Each row of a before or after table is a point. One or more steps were done to the points. Then noise was added and the rows were shuffled. The steps act on columns, c1 being the first. What was done? A step turns or swaps two columns, mirrors them in a line or flattens them onto one, adds a multiple of one to another, or multiplies or shifts one. Angles are multiples of 10 degrees, from the lower column toward the higher: turns from -170 to 170, lines from 10 to 170 but not 90. Use the fewest steps. Two steps may share a column if one is a turn and the other turns, adds or multiplies; they go together, in the order done. Otherwise the lowest column goes first.
(in the rows, 100 means zero)

Before (10 x 3)
0:  92  72  51
1:  99 109  54
2:  62  76 160
3: 127  81  74
4: 115 114 119
5: 134  76 180
6:  85  83 126
7: 155  96  60
8: 133 109  68
9:  98  56  93
After (10 x 3)
0:  53 105 114
1:  97  56  98
2:  73 107 137
3:  63  82 108
4:  30  94 108
5:  84  70 149
6: 169  77  68
7: 127  85  87
8: 110  79  12
9:  97 111  77
Steps: turn c1 and c3 by -150 degrees

Before (9 x 6)
0: 123  55  87 102 138  57
1:  28  76 108  99  69 113
2:  82 177  77 106 146 120
3: 118  30  94  77 133  94
4: 139  82  72  68 131  90
5: 169  54  83  97 107  73
6:  34 100 160 104  89 128
7:  82  49 103 115 111  94
8: 112 105  75 118 134 132
After (9 x 6)
0:  79  78 118 116 126 133
1:  74  39 104 103  90  58
2:  29  65  93  98  71  75
3: 171 109 115  97  59 114
4: 110 112 127 108 187 123
5: 118  59 102 114  68  96
6: 183 107  67 103  93 129
7:  79  29  97  78  68  94
8:  52  65 111  66 107  92
Steps: turn c1 and c3 by -160 degrees; turn c2 and c5 by 50 degrees

Before (8 x 11)
0: 103 112  95  77  87 115  90  88 195 108 109
1: 109  82  83  99  85 122  85  80  93 109  95
2: 121  79  85 102 110 103  83 100  86 116 102
3:  93  97  76 101 105 117  90 101  93 114 106
4: 106  80  84  81 122 108 149  95 104  99 110
5: 114 122  98  89  93  95  96  87  80 114 104
6:  95  75 101  97  91 106 105 105  91 102 105
7:  93  84  85  96 116  97  96  85  98 116  84
After (8 x 11)
0:  94  82 103  95  78 105 104  98 130  95  82
1: 113 107  96  89  82  95  94  83 120 109 122
2: 107  81  52  81 156 107 148 100 145 104  86
3: 102  98  86  77  68 113  87  92 234 111 114
4:  93 104  55  94 140  98  96  81 137 110  80
5: 108  94  49 100  62 123  84  88 131 119  82
6: 122  88  55 101 125 104  82  85 125  98  82
7:  93  94  28 104 112 119  90  88 135  95 100
Steps: turn c2 and c11 by 60 degrees; multiply c3 by 3; multiply c5 by 2.5; mirror c8 and c10 in the line at 140 degrees; shift c9 by 40
